Every row gives one point. Each copy is the shape, with its points in the same order, turned, moved and blurred by noise. Some copies are also mirrored. Which?
In the rows, 128 means zero.

Shape (5 x 2)
[[ 94  71]
 [111 154]
 [133 137]
 [ 82  96]
 [152 181]]
Copy 1 (5 x 2)
[[141  59]
 [144 144]
 [118 134]
 [157  81]
 [109 180]]
Copy 1 is: mirrored
Copy 2 (5 x 2)
[[191 110]
 [121 165]
 [123 137]
 [180 136]
 [ 76 172]]
Copy 2 is: mirrored
Copy 3 (5 x 2)
[[138  60]
 [ 96 134]
 [123 143]
 [116  69]
 [106 182]]
Copy 3 is: only turned

Shape (8 x 3)
[[ 87  91 192]
 [122  95  89]
 [144  80 184]
 [154 117 140]
 [ 84 134  86]
 [ 87 143 136]
 [115  73 120]
 [110 166 170]]
Copy 1 (8 x 3)
[[100  45 150]
 [177 121 159]
 [131  58 102]
 [141 115 110]
 [145 140 195]
 [105 118 173]
 [169  81 154]
 [ 75 124 136]]
Copy 1 is: mirrored
Copy 2 (8 x 3)
[[ 94 160 206]
 [ 96 110 111]
 [107 107 201]
 [137 102 155]
 [101 168  96]
 [120 168 133]
 [ 83 119 146]
 [160 176 174]]
Copy 2 is: only turned
Copy 3 (8 x 3)
[[148  66 165]
 [ 71 129 128]
 [131 110 205]
 [119 146 151]
 [100 116  75]
 [145 108 105]
 [ 78 100 151]
 [179 136 125]]
Copy 3 is: mirrored

Shape (10 x 6)
[[163  76 140 103 126  90]
 [208  69 131 143 166  92]
 [179  39 135 108  92 105]
 [ 92 147 120 145 149 180]
 [213  79 112 116 121 130]
 [122 151 103 110 151 117]
 [ 97 147  98 168 101 141]
 [ 86 151 158 159 133 135]
 [204 119 141 132 101 118]
 [ 77 126  86 147 168  95]]
Copy 1 (10 x 6)
[[140  80 142  71 143 110]
 [168  55 125  96 175  71]
 [146  34 135  71 119 123]
 [133 147 144 197 130 142]
 [201  62 116  90 149 115]
 [139 159 122 125 153 124]
 [129 140 106 168  87 124]
 [114 144 165 177 102 101]
 [192  91 143  93 105  89]
 [ 76 152  98 150 159 107]]
Copy 1 is: only turned
Copy 2 (10 x 6)
[[152  98 103  92 163 101]
 [167  96  67 117 217 108]
 [189  62 107  93 148 125]
 [ 72 151 154 150 166 174]
 [189 116  75 109 173 150]
 [ 85 155 100 118 147 131]
 [ 84 119 121 180 121 163]
 [ 85 133 168 174 154 121]
 [188 129  95 146 152 123]
 [ 34 106  99 133 157 126]]
Copy 2 is: only turned
Copy 3 (10 x 6)
[[149  80 128 113  87 100]
 [131  70 162 170  70  85]
 [162  50 113 120  66 135]
 [ 86 170 140 128 153 163]
 [159  99 136 160  51 130]
 [116 165 115 126 124 100]
 [115 147  90 153 170 157]
 [113 137 142 120 192 139]
 [187 106 144 163  97 126]
 [ 62 136  93 132 154  90]]
Copy 3 is: mirrored

Shape (13 x 9)
[[124 121 108 190 126 118 105 142  97]
 [170 129 123 132  90 164 178  84 104]
 [163 136  87  94 139 200 161 134 154]
 [193 119 141 107 214  97 130 147 168]
 [174 123 143  61 112 130 131 100 127]
 [111  69 103  76 155 171 157 113 167]
 [166  49  49 130 156  79 151  91 173]
 [127 152 148 154 135 121 180 175 106]
 [153 115  77 166 117 146 147 167 188]
 [154 157 158 148 152 177 143 164 134]
 [169 101  95  56 178 161 110  94 121]
 [136 161  98 130 137 124 131 123 126]
 [104 145 146 189 140 154 184 128 173]]
Copy 1 (13 x 9)
[[121 109 129 183 112 147 128 149  80]
 [165 109 136 124  56 153 194  84 115]
 [170 126  97  79 145 167 190 104 141]
 [180 150 163 147 209 118 126  68 139]
 [186 110 138  92 101 135 115  60 138]
 [132  85 112 109 154 194 164  65 183]
 [170  66  95 210 170 137 163  48 147]
 [106 133 163 125 123  99 175 149 102]
 [165 111  89 165 155 128 186 151 144]
 [150 159 161 102 136 145 165 148 121]
 [179  99 124  97 163 196 125  45 117]
 [138 143 103 134 122 134 148  91 101]
 [ 99 175 132 164 118 137 203 130 165]]
Copy 1 is: only turned
Copy 2 (13 x 9)
[[107 135 153 123 169 119  81 172 113]
 [122 120  96  63 102 134 107  94  94]
 [136 117  55  94 150 177 149 127 140]
 [245 152 120 148 155 148 131 152 125]
 [176  99  97 131  70 134 108 132 133]
 [151  68 109 135 156 157 182 112 149]
 [204  64 100 157 224  98  95  84 116]
 [133 163 141  81 140 109 148 174 102]
 [144 125  96  80 212 117 105 137 174]
 [145 172 127  71 137 183 134 171 140]
 [174  85  73 166 125 184 120 141 107]
 [128 152  92 136 151 121 111 143 122]
 [116 171 169  79 178 137 160 106 148]]
Copy 2 is: mirrored
Copy 3 (13 x 9)
[[129 129 134 168 141 120  82 129 100]
 [220 143 166 102 122 126 138 143 111]
 [197 195 128  87 149 143 113 170 171]
 [129 126  89 137 205 144 182 175 177]
 [187 110 104  89 115 158 166 144 158]
 [150 125 145  55 149 137  98 181 201]
 [175  78 125 128 178  48 113 163 215]
 [107 170 147 130 130 119 148 170  89]
 [156 182 152 171 141 108  96 171 186]
 [139 186 142 136 162 181 136 165 115]
 [189 115  73  61 173 159 112 152 176]
 [145 160 113 121 141 118 126 114 137]
 [116 178 216 131 163 129 134 142 139]]
Copy 3 is: mirrored

Shape (16 x 12)
[[107 116 104 119  47 113 166 134 107  99  99 144]
 [121 109 105 141 148 101 166 141 142 136 142  83]
 [112 139 222 129  61 110  99 105 163 143  95 121]
 [103 141 102 202 131  99 100 122 121  71 145 134]
 [132  90 125 223  88 121  87 146 129  45 109  55]
 [117 129 106 116 150 129 150 128 101 139  93 100]
 [ 98 125 147 109 157 108 132 142 114 149 106 138]
 [106 130 182 115 163  99 165 137 119 136 105 152]
 [110 130 101 149 151 113 123 160 126 128 121 152]
 [109 135 112 136 142 150 170 140 132 138 180 134]
 [116 130 116 110 160 143 159 136 109  91 114 139]
 [193 124 136 119 165 105 136 145 122 150 108 118]
 [116  93 139 114 150 115 137 107 120 148 126 153]
 [105 120 126 166 118 149 166 152 115 156 172 143]
 [128 131 122 173 157 107 149 111 122 151 103 135]
 [115 112 114 126 155 129 157 137 150 122  84 137]]
Copy 1 (16 x 12)
[[ 60 110 102 120  61 123 129 109 168 145 115 128]
 [125 118 151 112 139 129 154 162 124 144 155  95]
 [115 165 147 136  71 106  94  47 105 106  87  70]
 [103 105  67 170 126 111  91 149  97 111 168 107]
 [ 95  82  90 186  95 160  81 138 132 102 174   7]
 [112 102 126 107 148 160 143 132 128 147 109 125]
 [133 113 150 115 125 131 116 123  97 130  95 139]
 [128 110 172 145 131  99 122 115 105 135  82 147]
 [128 117 102 136 122 122 110 167 115 122 118 144]
 [109 145 145 129 146 131 141 142 135 116 167 162]
 [106  82 128 138 158 132 132 127 145 112 111 147]
 [177 125 146 133 160 130 111 137 164 160  98 106]
 [155 108 137 126 106 122 144 112 118 133 121 150]
 [108 161 146 154 105 146 129 144 121 134 167 159]
 [141 129 110 162 136 127 152 135 106 152 115 119]
 [125 107 134 139 132 127 158 152 134 105  88 124]]
Copy 1 is: mirrored
Copy 2 (16 x 12)
[[139 108 106 140  97  98 186 163  80 111  85 122]
 [ 99 144 114 150 166 129 139 178 150 125 113  89]
 [138 131 210 136  78 109 111 107  83  92  98  57]
 [ 91 126 139 170  97 107 112 202 142  58 137 153]
 [183 125 123 233  97 135  96 196 144  46 107 118]
 [102 123 103 143 158 147 115 152  96 140  99 119]
 [ 89 100 155 118 152 128 113 151 103 138 101 110]
 [ 91  98 188 111 170 131 130 160  80 121 116 101]
 [ 88 111 148 139 131 128 124 175 137 128 102 157]
 [ 95 133 125 114 131 144 158 168 146 141 157 123]
 [102 102 123 116 161 160 145 161  99 102 111 147]
 [131 162 153 131 199 116 105 135 122 138 100 135]
 [ 91  92 151 129 159 109 136 119 117 126 120 116]
 [111 116 146 139 117 136 162 172 135 162 168 120]
 [ 75 143 154 172 154 115 122 156 104 125 126 130]
 [ 89 114 144 150 156 158 153 147 118 120  76 128]]
Copy 2 is: only turned
Copy 3 (16 x 12)
[[ 82 124 117 132  96  91 135 146  92 130  76 194]
 [124  99 102 131 149 102 166 169 131 147 127 105]
 [112 100 204 112  80 114 110 110 193  92  86 149]
 [ 73 149 106 174 146 126 127 145 137  85 175 147]
 [ 74 110 116 219 116  90 118 182 130  27 120 104]
 [116  99 110 134 169 129 134 126 106 150  88 123]
 [124  87 148 100 173 133 131 124 123 138 119 149]
 [147 106 165  93 179 122 162 117 135 124 113 164]
 [110 121 121 127 168 138 117 165 116 133 145 157]
 [116 125 130 132 128 159 183 160 108 166 147 134]
 [127 126 109 118 162 151 158 130  85 117 109 148]
 [194 113 131 136 160 111 109 140 117 142 116 117]
 [145  75 124 122 143 139 144 120 134 140 129 169]
 [109 110 160 158 129 146 176 174 113 167 144 157]
 [132 120 123 161 177 130 136 137 161 146 118 151]
 [133 109 103 112 165 145 141 161 131 120  91 156]]
Copy 3 is: only turned
Copy 4 (16 x 12)
[[123 159  91 110  95 138 166  62  97 131  91 133]
 [ 92 112 120 146 147 130 178 147 131 106 136 111]
 [140  88 193  91  63 111 132  92 156 171  67 114]
 [ 98 144  85 176 143  66 123  83 181 117 116 118]
 [ 89  75  54 157  96 118 114  62 211  92 103  74]
 [142 131 116 142 160 149 141 141 100 128 109  99]
 [127 124 136 112 163 120 139 150 117 150  84 133]
 [141 127 148  87 180 109 165 134 133 154  96 132]
 [117 146  94 148 148 104 144 144 144 134 103 149]
 [ 90 167 147 142 150 135 144 125 131 126 151 149]
 [148 161 110 119 180 137 132 115 128 102 118 133]
 [165 106 110 100 135 119 137 180 133 124 151 116]
 [132 105 141 124 161 115 133 121 101 140 117 162]
 [ 76 149 130 140 138 147 148 117 143 166 153 157]
 [152 117 117 161 155 108 161 128 141 161 128 126]
 [154 125 122 136 157 141 165 132 136 108  99 147]]
Copy 4 is: mirrored

Shape (15 x 12)
[[143 122  95 143  78 152  96 150 163 139 113 123]
 [ 80 165 122  84 115 186 145 127 105 163  53 172]
 [159 105 161  89 131 206 133 129 190  86  96 149]
 [185  77 126 182  90  87 137 167 157 159 141 130]
 [126  86 162 109 171 198  93 112 157 167  91 101]
 [ 88 153  99 131 102 109 135 118 121  93  60 124]
 [190  95 122 181 159 115 148 178 136 117 134  83]
 [135 114 112  90 146 104  70 169  78  93  89 123]
 [100 138 175 122 118 146  58  76  89 133 122 172]
 [108 157 165 131 185 129  56 131 131 118 150 147]
 [119  54 118 103 115 137 131 158 122 148 114 196]
 [127 110 205  89 107 124 139 183 155  68 139 127]
 [177 118 150  79 183 171 146 143 138 112 148  83]
 [140 164 161 154 144 177 141 185  78 150 100 168]
 [128 133 134 180  96 180 159 160 156  86 145  92]]
Copy 1 (15 x 12)
[[119  90 106 167  78 153 114 101 154 123 152 102]
 [132 140 110  97 120 230  98 146 125 132  72 100]
 [148  93 181 103 136 192 152 106 183  73 135  76]
 [140  51 140 175  78  77 171 112 129 127 146 150]
 [146  79 175 134 174 186 134  77 159 161 112  57]
 [123 162  73 144 135 139 103 134 142  77  91 100]
 [135  69 130 188 170 113 192 123 146 116 159 145]
 [ 85  90 118 131 188 123  74 156 152 107 142 115]
 [135 162 186 111 144 159  55  85 121 150 122 116]
 [179 139 165 118 186 132  83 110 156 154 177 108]
 [147  49 151 108 108 153  97 131  88 104 113 108]
 [133 112 203 133 131 133 140 183 148  70 164  66]
 [109  97 167 109 193 159 206 124 147 120 167 101]
 [152 114 162 158 146 209 122 171 137 143 128 172]
 [154 131 130 205 117 171 176 122 133  83 181 101]]
Copy 1 is: mirrored
Copy 2 (15 x 12)
[[164 103 103 139  88 136 108 146 143 172 115  87]
 [148 141 155 131 112 188 162  99  95 165  27 134]
 [181 108 157 117 108 199  97 122 203 104  76 107]
 [151  89 145 190  86 108 118 186 170 171 181 121]
 [154 104 174 111 169 149  81  86 183 177  82 111]
 [113 100 105 122 109 120 149 151 104 111  67 130]
 [165 105 145 184 159  95  92 192 159 127 158 101]
 [146 121 148  72 138 147  87 179  74 135 130 140]
 [110 148 171  91  83 139  99  55 105 150 129 138]
 [109 198 135 100 139 142  73 105 141 133 142 134]
 [124  82 166 145 108 211 132 147 135 175 133 149]
 [124 148 196  99  89 165 125 194 191 101 130  92]
 [194 136 173 103 187 149 123 142 174 110 132  84]
 [161 180 192 191 121 158 105 138  94 145  95 117]
 [135 120 131 177 108 131 121 145 169 100 108  32]]
Copy 2 is: only turned
Copy 3 (15 x 12)
[[138  98  97 179 104 156 129  91 191 155 117 159]
 [ 64 140 121  95 152 183 141  73 119 183  85 191]
 [174  56 126 111 175 155 144  68 161 111  86 176]
 [168  57 132 177  74 144 156 171 169 177 142 114]
 [132  79 145 154 207 166 114  63 146 183  93 106]
 [ 64 124 116 148 105 126 124 120 117 120  65 171]
 [187  87 112 192 144 153 153 186 135 133 108 101]
 [129 138 128 173 169  92 114 155 127 160  91 198]
 [ 97 141 214 130 133 139  87  74 129 149 139 175]
 [137 139 191 118 168 147  58 131 154 144 104 134]
 [123  61 117 117 154 131 136 134 145 197 163 186]
 [145  90 160 110 169  85 179 139 188  92 100 155]
 [196 121 118 124 202 141 151 108 121 123  91 110]
 [125 136 164 127 153 228 162 155 140 162 115 175]
 [125 102 102 161 129 186 152 122 184  65 128 117]]
Copy 3 is: mirrored
Copy 4 (15 x 12)
[[171 142 123 121 106 150 109 131 157 108 115 124]
 [ 85 185 140  98  62 159 109 154 125 203  70 139]
 [145 127 200  88 101 204 143  91  90 118 101 139]
 [223  82 128 148 111  92 159 132 165 121 124  94]
 [126 128 198 134 146 198 110  92 144 184 114 104]
 [102 169 120 121  95 109  96 145 123 104  57  85]
 [196 101 123 152 169 139 173 150 108 120 118  58]
 [146 137 137  82 158 115  61 155  81 148 101  83]
 [137 186 188 154  92 107  47 103  95 187 134 131]
 [127 174 199 150 179  99  95 138  87 152 146 145]
 [155  81 119 105  94 124 109 111 110 182  96 154]
 [117  89 204  86 104 111 132 144  74  97 151 112]
 [138 138 158  84 163 179 172 109  78 152 151  70]
 [163 154 148 147  98 154 137 206  77 196 110 124]
 [138 128 134 163  94 178 158 154 110  69 147 106]]
Copy 4 is: only turned

Shape (17 x 12)
[[ 63 122  72 120 155 152 116 107  95 110 124 161]
 [105 129 133  84 129 128 145 153 180 101  88  96]
 [115  56  99 134 143 161  85  86 141 123 125 129]
 [153 121 128 190 155 139 163 138 111  77  86 153]
 [ 85 118 183 174 158 172 157  81 185 147 105 104]
 [ 64 139 109 112 190 157 101 149 124 159  28 128]
 [ 78 126 128 205 146 159 125 130  90 141 159  89]
 [103 114 117 159 116 153  41 191 101 125 164 168]
 [ 92 135 130 146 145 156  95 179  90 106 190 124]
 [170  76 123 103 115 102 126 126  86 144 161 112]
 [ 63 103 155 144 101 117 121 128 151  95 133  88]
 [114 111 140 138 120 175 133 134  79 198  73 162]
 [112 122 132 130 172 170 123  97  45  97  80 180]
 [153 156 106 185 128 160 111 133 187 142 125 134]
 [151 103 179 114  92 159 154  50 134 117 100  88]
 [165 127 142 176 126 113 176 186 132 187 173 122]
 [103 175 159 164 142  68 148 136  98 112 149 138]]
Copy 1 (17 x 12)
[[ 68 117 119 162 159 150 140 160 104 159 154 181]
 [137 173  93 156 132 180 151 107  85 131  87 112]
 [128  55  99 140 145 165 120 158 131 154 131 128]
 [148 150  78 178 140  81  82 162 109 107 109 163]
 [196 116 139 179 193 154 139  97 142  84 128 131]
 [110 183 113 186 202 212 121 166 155 165 103 161]
 [122 137 104 156 168 135 126 160 151  78 215 127]
 [ 64 121 115 144  70 177 109 199 160  87 156 149]
 [ 90 146 106 118 106 167 124 175 112  70 186 153]
 [129 126 124  86 106 123  95 173  93 159 157  80]
 [113 121 116 180 135 167 135 106  91  86 148  85]
 [161 160 168 183 140 153 115 206 155 168 150 140]
 [131 135 122 178 156 141  64 181  92 167 156 211]
 [142 136  93 142 109 119 143 116 198 108 114 145]
 [217 109 129 167 124 140 108  93  88 163 154 106]
 [155 186 142  93 120  82 136 179 153  80 135  89]
 [ 90 193 146 140 141 101  80 113 104  83 156 134]]
Copy 1 is: only turned
Copy 2 (17 x 12)
[[147 146  76 113 139 112 120  91  65  74 114 174]
 [ 86 125 128 121  98 195  98 145 102 124  90 132]
 [126  83  59  97 139 143 136  72 129  73  82 123]
 [138 111 145 112 199 133 145 144 125 120  70 188]
 [ 50 155  99 170 140 129 146 101 177  95  48 145]
 [ 86 101  83 143  90  74  67 149  86 108  83 176]
 [125 150  92 160 187  87 160  98  87 111  56  98]
 [179  89  43 172 178 128 148 130  73 133 134 110]
 [149 136  76 172 202 145 128 111  54 119 119 106]
 [112  88 128  78 179 147 147  66  90 122 147  83]
 [106 121 114 175 114 180 167  96  85 103  69 107]
 [ 99 102  98 128 137  65 124  82 120 182 115 166]
 [144 103 124 129 182  94  85  62 101 105  98 209]
 [146 144  83 137 142 133 149 168 181 124 101 112]
 [ 96 132 157 122 132 178 127  31 178 130  78 121]
 [ 87 150 118 115 206 124 190 159 120 168 143  85]
 [115 148 172 179 177 122 167 132  85  91 136 135]]
Copy 2 is: only turned
Copy 3 (17 x 12)
[[ 88 122 121 151 120 134 130  51  97 160 150 104]
 [143  70 145 151 114 135 163 152 131  95 147  95]
 [ 91 121  74 101 156 136 127  75 152 110 143  74]
 [182  78  84 108 162 112 142  80  72 129 128 153]
 [159 129 152 125 198 156 176  91 120  79  70  74]
 [101  85  98 195 147 153 140 128  53 152 103  54]
 [120 173 139 108 178 136 141  65  43  84 153 101]
 [101 185  40 136 112 153 171 100  76 118 190 131]
 [110 175 113 137 120 171 140  93  71 100 193 155]
 [ 88 128 115  57 123 101 104 143 120 110 153 146]
 [130 122 141 121 108 121 186  87 109  46 140  96]
 [100 125 103  79 152 153 170 133  49 179  94  89]
 [124 100  83 111 117 163 100  55  65 171  90 134]
 [193 153  94 129 186 120 165 124 122 135 162  89]
 [169 103 152  37 122 139 133 111 145  93  88  74]
 [141 162 142  84 201  97 166 173  82 116 160 167]
 [159 156 142 143 110  81 140 110  59  97 115 167]]
Copy 3 is: mirrored

Shape (18 x 12)
[[167 175 155  81 130 115 144 104 179 118 157 151]
 [149 155 149  97  96 134 159 102 137 127 108 184]
 [174 134 125 106 108 117 182 138  87 168 160  90]
 [131  96  85  74 179 123 160 164 103 128 137  90]
 [164 145 103 133 127 182 165 147 124 172 100  75]
 [175 157 170 128 126 121 124 126 156 167  95 189]
 [158 154 188  63 143 152  99  96 130 117 143 147]
 [141 133 193  98 129 113 139 101 192 163 120 131]
 [122 145 147  94 105 111 159 133 138 157 103 115]
 [ 93 138  84 115 189 152 149 126 102 190 156  91]
 [131  97 125 124 137 144 134 177 108 151 126  94]
 [137 140  47 113 124 129 167 175 111 125 116  63]
 [111  63 104 203 102 100  65  67 129  80 135 129]
 [106 126 122 182 121  44  10  97 108 116 124 129]
 [ 86 138 158 173 195  89  61  95 107  69 151  84]
 [139 158 179 112 110 114 170 106 113 120  99 166]
 [195 155 160  50 117 108 165  74 136 155  67 140]
 [142 111 132 200 178  50  76  90 110  84 131 136]]
Copy 1 (18 x 12)
[[119 192 134 111 121 136 129 100 139  91 197  98]
 [123 162 146 128 105 141  74 128 104 116 165  99]
 [111 126 127 114 201  80  91  69 106 106 138 114]
 [162 157 135  69 188  62 144 106 119 146 112 161]
 [ 97 108 131  63 164 105 110 110 120  79  78 118]
 [111 154 130 141 130 192  94 144 148 103 143 114]
 [113 192  82 110  97 151 126  78 131 135 154 114]
 [157 171 136 131 125 173 135  89 142  87 137  78]
 [151 143 140 125 146 132 123 111  90  88 127 110]
 [129 140 102  63 204  74 159 135 116 145  96  74]
 [129 111 142  88 178 124 144  93 115 145  95 145]
 [110 118 168  70 180  49 147 126  91  95 109 163]
 [ 80 121 205 192  92  88 185 111 160 201  97 105]
 [ 71 148 139 236 128 123 221 144 134 176 105 131]
 [123 118  84 165  96  88 249 117 159 178 128 121]
 [144 130 117 145 103 133  84 124 106 114 162 109]
 [150 202 112 140 114 125  53 105 128  59 125 120]
 [111 120 132 206 124  89 191 145 200 174 138 138]]
Copy 1 is: only turned
Copy 2 (18 x 12)
[[152 122 148 157 155 135 101 118 114 193 108 158]
 [150 174 154 152 121 115  80 145 131 153 107 173]
 [166 194 117 164 131 105 146 141 147 158 156  71]
 [170 159 114  91 145 177 113 141 160 123 158  60]
 [175 154 103 153 128 110 125 144 185 113 210 133]
 [145 129 182 140 100  76  89 163 121 171 134 169]
 [156 156 159 120 176 135 126 166  85 171 119 176]
 [107 137 145 119 149 100 122 141 139 197 132 170]
 [106 168 146 136 136 125 102 129 157 140 150 136]
 [141 126  89 138 165 142 126 209 186 110 147  79]
 [146 153 106  87 128 109 134 140 138 100 172  94]
 [160 151  95 150 113 175 115 107 174  91 185  77]
 [140 132  83  92  28 142 192 146 126 103  50 165]
 [ 87 105 152 114  41 153 204 170  81  91  82 134]
 [129  90 154  88 136 166 231 155 130  84  58 125]
 [149 188 188 152 132 103 108 134 147 135  97 165]
 [151 203 200 155 122 148  96 152 156 206 157 176]
 [156 103 170  91  54 143 206 160 133 122  57 118]]
Copy 2 is: only turned

Shape (16 x 12)
[[ 93  87  62 104 123 154 127  77 100 164  90  92]
 [129  95 151 122 144  82 156 183  89 161 124 117]
 [163  72 148 168 169 150 151 148 107  75  81 157]
 [ 97  91 120 171 157 106 147  90 151  88  79  80]
 [152 159 120 119 126 161 130 135  96 109 133  82]
 [154 103 171  90 139 136 122 181 165  77 174 123]
 [ 84 129 160 170  93 193 117 144 127  79  93 173]
 [100 137 133 157  84  84 104 181 168 102 171 176]
 [192  60 139  85 128  98 117  71  56 173 119 178]
 [111  94 107  87 117 160 167  92 122 173  76 168]
 [100 139 107 171  88 114 205 123 134 164 184  81]
 [133 119  88  97 122 115 171 133  70 140 170  97]
 [123 121 105 156  94 125 135 115 111 178 116  82]
 [104 135 152 173 163  93 141 121 139 142 165 161]
 [135  73 149 182 148 119 117 181  96 143 162 127]
 [176 146  61 151 146 189 147  97 110 121  90  84]]
Copy 1 (16 x 12)
[[129 122 138  57  97  85  75  55 133 151  79  66]
 [126  70 140 121 120  82 119 156 175 152 151 114]
 [129  90 121 171 139 117 190 108 127 110 124  58]
 [ 98 116 153 131 109  89 105  59 132  58 140  59]
 [113 149 102  82 139  98 143 119 107 148 165 111]
 [ 88 160 159 120 117 171 188 162 171 128 166 110]
 [ 97 132  62 197  92 173 133  77 102 140 134  93]
 [110 111 114 149  69 185 114 157 157  93 151 168]
 [236  77 189 101 142 132 128  92 135 202 136  90]
 [166 137 148 139  88  88 122  61 147 182  71 101]
 [136 125  81  81  79  67 114  75 201 102 170 168]
 [130  97 129  44  98  80 146  99 154 155 146 149]
 [153 125  92  85  97  87  79  98 152 130 140 101]
 [137  99 135 151 153 131 104 102 186  95 140 164]
 [124  58  92 123 146 138 135 140 190 120 145  89]
 [152 160  81  70 136  62 156  71  91 110 103  77]]
Copy 1 is: only turned
Copy 2 (16 x 12)
[[186  67  56 163 113 146 153 132 143 144 139 115]
 [156 146 120  98  97  96 121 167 129 211  92 160]
 [108 132  90  85 140 114  73 186 138  96  80 147]
 [ 77 105  56 151 123 124 147 181 118 140  99  94]
 [158 134 102  62 131 128 153 124  99 134 140 103]
 [123 134 186  79 192 109 130 176  91 156 126 142]
 [ 68 100 116  81 114 153 136 141 139  84 152 196]
 [ 73 151 175 119 118  65 155 161 142 156 190 173]
 [191  95 136 147 116  88  49  76 175 162  75 131]
 [186  73 123 163  87 144 137 142 158 107  97 154]
 [137 123 107  92 102  80 244 149 180 175 120 109]
 [199 130  96 102 134  69 174 118 124 168 114 128]
 [153 102  90 107  80 120 160 137 164 175 147  97]
 [ 88 189 140 139 121 112 156 135 173 160 105 140]
 [118 156 102  77 148 101 108 168 178 196 122 163]
 [184 121  62  91 120 140 142 149 139  78 141  63]]
Copy 2 is: mirrored
